Every row gives one point. Two turns around zero, p and q, are shown by what they do to some points. Where does a point land after both, in the order given? Backwards means that the second turn is done in reverse. Each puzzle has new turns, and all numbers are rounded.
In the rows, 128 means zero.

Turn p:
[153 143 111] => [111 114 102]
[ 90 125 107] => [167 111 137]
[108  97 131] => [156 150 137]
[156 148 123] => [101 116 110]
[105 113 131] => [150 136 142]
[156 140 165] => [ 84 143 139]
Turn q:
[125 136  91] => [117 100 106]
[109 142 171] => [138 176 125]
[173 120 148] => [164 120 162]
[117 117 103] => [104 112 122]
[115 125 127] => [116 134 124]
Where do these land?
p, then q: [145 124 160] => [127 154 103]
q, then p backwards: [147 102 143] => [101 133 151]
p, then q: [ 94 137 119] => [140 128 162]
p, then q: [106 159  90] => [110 106 174]
p, then q: [148 119 129] => [123 123 107]

Turn p:
[103  94 116 108] => [114 170 144 136]
[158 151 161 131] => [140  83 141 116]
[100 140 134 153] => [148 127 114 160]
[161 132 121 160] => [107  95 103 126]
[139 148 130  99] => [146 127 137  97]
[108 103 105 117] => [114 166 127 132]
Turn q:
[115 114 169 123] => [ 91 111 135 148]
[126  97 107 145] => [151 144 144 154]
[107 117 106 119] => [153 111 142 133]
[144 191 137 131] => [116 129  78  87]
[149 122 122 122] => [128 145 140 117]
Where do these land?
p, then q: [175 119 153 112] => [100 100 164 145]
q, then p: [113 119  87 105] => [105 100 158 109]
q, then p: [ 97 127 115 159] => [ 96 112 100 130]
p, then q: [ 98 116 112 138] => [143 134  95 125]
p, then q backwards: [147 151 145 142] => [ 96 141 122 114]
q, then p backwards: [138 135 156 112] => [154 107 119 127]

Turn p:
[157 124 138 161] => [ 93 131 136 100]
[ 79 119 112 110] => [160 104 101 155]
[151 150 150 141] => [101 157 135 122]
[148 121 146 121] => [131 147 135 108]
[106 127  94 107] => [154 103 134 155]
Turn q:
[123  87 118 142] => [ 87 126 145 122]
[ 91 139 130 126] => [120 118  93 139]
[132 114 151 159] => [114 129 150 160]
[156 163 138  88] => [180 155 119 113]
[137 137 103 124] => [139 114 131 106]
Where do these land?
q, then p backwards: [100 113 130 147] => [117 145 119 157]
q, then p: [112 114  84 104] => [179 120 133 145]
p, then q: [111 123 115 113] => [125 127 154 126]
p, then q backwards: [164 123 140 143] => [141  95 111 115]
p, then q: [164 146 166 148] => [150 123  74 135]
q, then p: [102 123 124  91] => [142 112 148 163]
q, then p: [143 153 137 150] => [109 132 133  96]

Turn p:
[111 160 128 104 144 148] => [108 124 141 108 127  88]
[130 125 144 141 153 183] => [132 141 126  77  93 124]
[137 122 118 147 136 116] => [139 117 109 128 134 140]
[171 121  91 113  98 137] => [109 154  86 165 110 127]
[127 127 163 123 150 133] => [153 124 152 113 114 116]
[127 155 124 120  93 100] => [120 144 131 157 167 117]
[121 123 154 124  97 105] => [139 145 156 151 146 141]
[100  91 103 153 152 102] => [124  76 123 124 134 172]
Turn q:
[112 138 168 108 104 141] => [141  89 135 126 124 164]
[160 138 105 127 159  99] => [ 91 143 126 111 120  89]
[ 80 136 110 138 141 144] => [162 133 102 119 164 125]
[143 123 130 131  55 127] => [123 112 117 186  95 155]
[122 115 100 111 155 136] => [134 133 140 127 155  94]
[155 131 128 138 147 142] => [133 142 141 113 106 111]
[124 115 155 142 134 108] => [112 143 135 115 132 157]
Where do these land?
q, then p backwards: [120  77 111 140 138  98] => [115 149 127 122  70 123]
p, then q backwards: [137 104 133 159 137 128] => [110 142 153 144 118 142]
q, then p: [161 115 145 128 124  98] => [111 142 163 110 146 137]
q, then p: [110 120 135 140 109 134] => [128 138 107 110 117 127]
p, then q backwards: [135 164 142  73 119 160] => [182 115  87 129 158 124]
q, then p: [130 146 110 115 134 167] => [154 127 113 166 124 136]
p, then q: [ 96 162 133 125 150 154] => [ 99  96 143 119 161 136]
p, then q: [135 136 115 145 112  85] => [139 167 133 108 127 104]

Turn p:
[128 127 140 138 171 117 108 108] => [132 130  88 101 136 126 113 107]
[138  75 142 121 104 118 147 112] => [106 126 145 101 158 118 167 149]
[138  91 129 145 100 171 113 104] => [122 165 174 103 158 127 130 116]
[114 148 147 110 117 134 151 145] => [131 109 136 158 123 100 126 138]
[101 160 101 154 145 128 121 170] => [147 111 119 167 121 168  93 120]
[159 159 127  96 148 124 151 169] => [140 139  96 168 100 113 127 169]
[107 145  98 125 122 130 148 124] => [140 104 148 127 106 139 114 140]
[153 149 141 151 149  96 110 114] => [ 97 137  85 118 112 134 119 108]
[114  98 127 113  96 133 102 106] => [137 131 160 107 138 126 164 103]
Turn q:
[117 104 126 118 155  89  95 154] => [134  82 105 164 145 137 132 108]
[131 138 128 136 134 160 182 155] => [167 156 144 112 140 142 121 169]
[103 103 126 101  91 145 145 136] => [166 120 132  93 124  96 122 115]
[120 114 109 138 146 159 123 101] => [126 165 123 121 141 138 123  96]
[123 173 132 150 122  88 101 105] => [ 82 114 150 158  88 139 126 124]
[136 131 108  88 149 143 105 132] => [113 108 126 102 164 147 130 110]
[146 132 170 105 139 106 127 110] => [110 113 112 125 114 130 177 141]
[131 151 136 166 123 151 123 138] => [119 155 160 149 136 120 120 144]
[146 106 116 152  93 111 151 121] => [133 141 101 129 100 101  98 146]
Where do these land?
p, then q: [124 122 100 153 109 130 134  88] => [136 116 144 102 135 107 167 111]
p, then q: [140 127 135  99 113 121 105 126] => [130 136 126 114  96 135 122 150]
p, then q: [123 146 123  89 142 151 112 118] => [ 93 116 110 120 112 117 120 155]
p, then q: [153 109 158 139 161 123 162 123] => [144  87 131 142 146 162 107 111]
p, then q: [161 134 102 124 154 119 117 157] => [118 140 156 117 148 129  87 145]
p, then q: [131 108  96 159 148 134  99 156] => [106 164 151 113 169 144 128 128]
p, then q backwards: [109 108 124  98 101 138 149 138] => [115 145 165 122 123 135 128 161]
q, then p: [ 93 131 167 152 125  83 147  93] => [ 70 125 185 139 120 133 132 139]
q, then p: [ 93 155 125 162  96 114 158  90] => [ 88 135 168 157 107 108 150  92]
q, then p: [158 135 144 120 139 146  96 158] => [145 103  92 127 158 133 109 141]
p, then q: [123 133 132 113 118 150 130 161] => [119 142 126 160 126 126 127 154]

Turn p:
[113 139 119 151 108 135 154 115 123] => [143 123 147 144 152 128 122 153 117]
[118 150 135 105 129 171 124  80  94] => [112  98 141 140 177 162 118  92 124]
[144 145 123 143 114 108 115 156 132] => [122 157 124 144 106 113 109 139 132]
[126 121 138 143 101 100 135 104 146] => [125 121 130 114 146  95 116 158 138]
[106 113 133 112 191 119  91 144 132] => [156 122 111 101  92 124 137  70 131]
[100 123 144 109 104  99 139 151 127] => [135 160 102 110 147 109 134 137 105]
[145 108 136 186 128 199 118 147 149] => [113  97 179 125  73 159 111 153  92]
[147 144 146 112 139  99 136 146  81] => [129 139  68 154 132 139 117 120 132]
[132 129 114 100 140 116 140 118 162] => [122 129 133 126 131 105 168 120 147]
[148 109  92 118 125 134 127 120 133] => [123 135 144 122 124 147 146 137 161]
Turn q:
[116 128  95  83 149 102 165 134  97] => [142 135  90 150  94 183 144 129 118]
[158 168 143 133 103 106 104 102 109] => [165 122 178 114 108 129 101 114 137]
[143 128 113 114 106 152  97 130 115] => [146 129 128 118 138 117 130  82 123]
[128 140 132 130 120 112 119 120 162] => [108 125 157 116 124 131 137 130 146]
[117 109 156 116 161 155 111 121 138] => [115 164 102 101 137 105 122 139 135]
[103 103 124 117 129  91 156 147 152] => [104 129 122 157 113 140 171 154 138]
[136 104 122 159 135 150 111 107 106] => [124 145 128 143 145 104  93 115 103]
[172 118 141 144  98 156 150 159 151] => [120  69 122 117 125  81 139 124 117]
[ 97 127 147 158 137 123 114 139 121] => [136 145 140 137 161 121 128 159 129]
[143 117 116 158 152 156 107 148 137] => [110 129 126 109 159 110 125 126  87]
[ 96 166 119  95 117 104 173 101 121] => [137 115 118 146 103 187 119 136 175]
Where do these land?
p, then q backwards: [138 163 136 133 105 117 138  95 129] => [107 112 134 170 111 146 135 121 136]
q, then p: [126 113 133 152  93 107 129 133 109] => [132 107 112 131 106 114 103 158 129]
p, then q: [159 117  91 100 105 143 109 118 127] => [106 120 112  99 154 133 129 145 171]
p, then q: [157 153 145 133 137  97 164 129 135] => [109 113 151 165 140 141 145 143  98]
q, then p backwards: [110 118 142 116 104 118  91 139 131] => [112 138  91 106 132 113 133 124 149]
q, then p: [141 137 160 128 146 119  93 111 144] => [101 148 104 133 142 101 130 103 114]
q, then p backwards: [ 99  88 150 130  97 143 128 144 146] => [144 155 123 103 129  90 153 107 151]
p, then q: [123 164 106 167 113 128  87 126 143] => [147 147 182 107 133 101 126 142 148]
q, then p: [157 130 102 139 151 164 130 170  89] => [143 127 103 137 132 190 123 119 172]
p, then q: [105 128 138 101 168 159 154 112 131] => [114 130  90 158 100 116  92 133 119]
q, then p: [ 91 115 141  93 170 112 153 125 143] => [135 170 169 158 127 128 152 132  99]
p, then q: [131 110  93 143 149 129 161 133 108] => [115  84 115 115 127 101 127 124 106]
